Every row gives one point. To make a cloud, some directions were put in groups of two or more. Within a group, all points are equally far from the middle, so they leave a hole (a ring in 2 directions, a hollow ball in 3). The other directions are filled evenly. Then the cloud was stretched, turned, moved and blurred a little. Count the holes, and give their numbers of directions, smallest first.

Cloud:
[[-18 -21  38]
 [ 22 -36 -14]
 [ 11  44  26]
 [-15  42 -17]
 [ 22 -26  24]
 [ -7 -27 -23]
 [  9 -42 -10]
 [-18  52   1]
 [ 44  10 -12]
 [  4  49  23]
 [  2  48 -15]
 [ 37  21 -21]
 [ 44  15  -9]
 [ 43  -8 -13]
 [-41  32  26]
 [  9  39  30]
 [ 24  -5 -31]
 [-17  15  44]
 [ 14  27 -30]
 [ 14 -38 -18]]
Holes: 1 (3)

Cloud:
[[-34   3 -26 -28]
 [-45  26   9  16]
 [ 20 -49  17   3]
 [  2  -8  35 -34]
 [  0   5  45 -28]
 [ -2 -50  37 -14]
 [-17  46   2  -9]
 [-27 -43  29  -8]
 [  9 -30  26 -32]
 [-12  -6  67  -5]
 [ 27 -25  18  23]
 [-15 -11 -39 -29]
 [ 17 -34   4 -24]
 [-23 -27  54  -9]
 [-42  11  31  17]
 [ -4 -55   5  27]
 [-21  33 -29  31]
 [ 11 -39  25 -25]
 [-25 -10  60   2]
 [  3  18  59   2]
 [ -2  10  32 -33]
 [ -8 -19  19  51]
 [-18 -18 -50 -18]
 [-20 -48 -21  21]
 [ 25 -19  22  27]
 [-37 -36  13  -7]
 [ 16  21 -13  19]
 [ 25 -15  23  28]
 [-17  29   2 -31]
 [-30  44 -14  17]]
Holes: 2 (2, 2)

Cloud, 84 rows:
[[-24  40   6  -1 -27   2 -61   3]
 [-30  23  30 -54 -24  11  13  22]
 [  9  -7 -50   3 -26   4  25  -2]
 [-12  36 -14   2  31   3 -31  25]
 [-10  10   2  30  -1  26 -29 -47]
 [-26  -3  32   2 -26  22  37 -34]
 [-26  17  13 -44  33  -7 -38   9]
 [-17 -18 -33 -31 -17 -15  24  47]
 [ 39 -19 -11  -1  26  38   1   3]
 [-38   4  15 -44  50 -14 -12  10]
 [-22  -8 -22  23  26   0 -31 -35]
 [  6  21  13 -58 -38   5  57  -1]
 [-31   0   1 -47  46  -8 -26  48]
 [  4 -25  32  -1 -21  24  49  30]
 [-22  -2  -2  -2  33 -22  26 -52]
 [-39 -17 -24 -21 -41  -5 -17  39]
 [ 43  53   8 -22  18  35 -16  -9]
 [-32  32  20 -21 -40 -32  -8   8]
 [ 34  33  20 -61 -20   3   3  36]
 [ 42  11  28 -38 -33 -10  26  19]
 [ 21 -29  -1  14  45  36  46 -20]
 [ 14  51 -12  14  -6  -5  16 -42]
 [ 21  -6 -14  17   1 -39 -56  29]
 [ 37   8 -58  20   5  14 -10 -15]
 [-15  21 -15  23 -27   7   5  24]
 [-33  22  29 -70   5  -7 -29  47]
 [-13 -22  24  58  17  39 -25  16]
 [ 33 -20  33   7 -13 -18 -35  14]
 [-42   2 -27  20 -10 -29 -39  18]
 [ 62  28  14  -7 -64  33  13  -4]
 [ 49  19   2   6 -21 -19  14  57]
 [ 17 -29  -5 -40  -8  10   8  -7]
 [-11   6  12 -13 -37 -13 -28  -4]
 [-39  -4  13 -44  47  13  11  12]
 [ -7 -54   4 -25  34   5  13 -21]
 [ 20  24  -8 -19 -11 -50  -7  43]
 [ -1 -14  -6 -12   9  28  72   7]
 [-27  16  -2 -21 -11 -27 -53  -8]
 [-16  10 -14  37  14  12   8 -32]
 [-55   4 -12  -2  -3  30  -3 -43]
 [ 26  42   5  22 -62  15 -18 -22]
 [-30 -17   4 -39   4 -62   2  21]
 [  5  28  44  34 -46   3 -14  25]
 [-27  -3 -26  40  15  12   2   0]
 [-29  -8  64 -19  12  -6   1  15]
 [-10  -4  16  64  -8  -1 -34   6]
 [ -3 -15 -30 -21  12  -7  55  12]
 [-18 -31 -23  35  46  19  31 -10]
 [ 12   2   3  -1  -1  59 -34 -12]
 [ 25  12  36 -19   7   6 -34   0]
 [ 54  44  23 -22 -62 -17 -22   2]
 [-20 -39 -21  10  25  33  71   0]
 [-18  26 -10 -12   6  16  11  53]
 [  9 -66 -13  16  39   0  32  33]
 [-54 -51  39 -24  49  -3   9  29]
 [ 47  30 -11 -52 -28   4  20  11]
 [-13 -39 -49 -24   2  -4  52  -2]
 [-22  50   7   1  -5  25 -41  24]
 [-47  42 -14 -26 -26   0   6  44]
 [-36 -34  -5  37 -22  18  18 -31]
 [ 24  27  41   1  10  28 -21 -29]
 [ 11  -6 -21  45 -26  -3   3 -29]
 [ 13 -25 -26  37  23  -9  11 -19]
 [-12   0  13 -15  43 -34  38 -20]
 [  2  63   8   5 -32 -17 -33 -19]
 [  6 -48  36 -11  -7 -29  12  38]
 [-32 -50 -17   1  62 -23   3  23]
 [-25 -19 -32 -23 -30 -26  16  19]
 [-27 -32 -15  31  33  -6  -1 -46]
 [-48 -14  39 -25  55 -24   4   9]
 [ -1  28   7  32 -22  12 -23 -37]
 [ 21  39  10 -70 -34 -31  -7  11]
 [ 14  21  15  47  11  46   6 -33]
 [-38 -13 -18   1  10  46  24   7]
 [  4  13  22  26   9 -11 -12 -38]
 [-31 -26 -27   4  49 -17  25   5]
 [ 40  56  -7  15  -1  40   6   0]
 [-16  18  24   0  18  23 -46  31]
 [-20  29  37  -3 -34  -7 -16   2]
 [ -9   8  14  23  34  29  39 -13]
 [ 12 -26 -24  -8  24 -25  -3  16]
 [-26   7  -6 -38  46   0  20  34]
 [-30 -52 -10  11  -7 -32  29 -21]
 [-35 -29  -9  42 -19 -12 -19   6]]
Holes: 1 (4)
